Each row is a point. Each copy is the shape, with its points in the same order, turned, moved and blurred by noise. Some copies are also mirrored. Which?

Shape:
[[-0.02  0.59  0.33]
 [-0.08 -0.45 -0.21]
 [-0.43 -0.33  0.74]
 [ 0.15  0.56  0.25]
 [-0.02 -0.35  0.01]
 [-0.44  0.43 -0.60]
 [ 0.25  0.48 -0.23]]
Copy 1:
[[ 0.42 -0.30  0.29]
 [-0.41 -0.09 -0.50]
 [-0.57  0.14  0.50]
 [ 0.48 -0.16  0.15]
 [-0.32  0.04 -0.32]
 [ 0.06 -1.00 -0.37]
 [ 0.50 -0.33 -0.30]]
Copy 1 is: mirrored
Copy 2 (7 x 3):
[[ 0.20  0.31  0.44]
 [-0.14 -0.22 -0.52]
 [-0.56 -0.43  0.37]
 [ 0.38  0.26  0.36]
 [-0.10 -0.28 -0.30]
 [-0.09  0.79 -0.40]
 [ 0.50  0.37 -0.09]]
Copy 2 is: only turned
Copy 3 (7 x 3):
[[ 0.22  0.23  0.55]
 [-0.20  0.03 -0.52]
 [-0.30 -0.65  0.38]
 [ 0.37  0.36  0.34]
 [-0.04 -0.21 -0.19]
 [-0.36  0.78 -0.07]
 [ 0.25  0.52 -0.09]]
Copy 3 is: only turned

Shape, 10 rows:
[[-0.15  0.60 -0.25  0.28  0.01 -0.20]
 [-0.47 -0.09 -0.75 -0.18 -0.74  0.11]
 [ 0.21 -0.57 -0.49 -0.24  0.51  0.46]
 [ 0.11 -0.22  0.43  0.41  0.18 -0.56]
 [ 0.21  0.10  0.79  0.81  0.12 -0.30]
 [-0.37 -0.52 -0.16  0.55 -0.20 -0.37]
 [ 0.23 -0.16 -0.09 -0.45  0.31  0.01]
 [ 0.60 -0.15 -0.53  0.14  0.16  0.04]
 [-0.42 -0.58 -0.54 -0.49  0.35 -0.41]
 [-0.04  0.01 -0.44  0.29  0.13  0.13]]
Copy 1:
[[-0.23  0.11  0.02  0.43 -0.44 -0.01]
 [-0.25 -0.46 -0.28 -0.54 -0.83 -0.05]
 [ 0.10  0.08 -0.69 -0.58  0.56  0.01]
 [ 0.10 -0.49  0.33  0.55  0.54 -0.28]
 [ 0.16 -0.29  0.69  0.78  0.44  0.32]
 [-0.25 -0.92 -0.04  0.15  0.02  0.11]
 [ 0.15  0.12 -0.15 -0.17  0.32 -0.41]
 [ 0.56  0.04 -0.55  0.09  0.14 -0.09]
 [-0.40 -0.39 -0.50 -0.42  0.31 -0.75]
 [ 0.00 -0.12 -0.46  0.03  0.05  0.19]]
Copy 1 is: only turned
Copy 2, 10 rows:
[[ 0.01  0.43  0.28  0.16 -0.30 -0.57]
 [-0.20  0.13 -0.48 -0.43 -0.89 -0.10]
 [ 0.45 -0.74 -0.11 -0.46  0.19 -0.14]
 [-0.33 -0.14  0.33  0.71  0.25  0.00]
 [ 0.00  0.07  0.76  1.02  0.12  0.17]
 [-0.54 -0.43  0.12  0.36 -0.46 -0.10]
 [ 0.21 -0.09 -0.13 -0.20  0.44 -0.03]
 [ 0.53 -0.33 -0.28  0.20  0.04 -0.44]
 [-0.58 -0.46 -0.26 -0.58  0.26 -0.32]
 [ 0.19 -0.19  0.17  0.00 -0.31 -0.40]]
Copy 2 is: mirrored
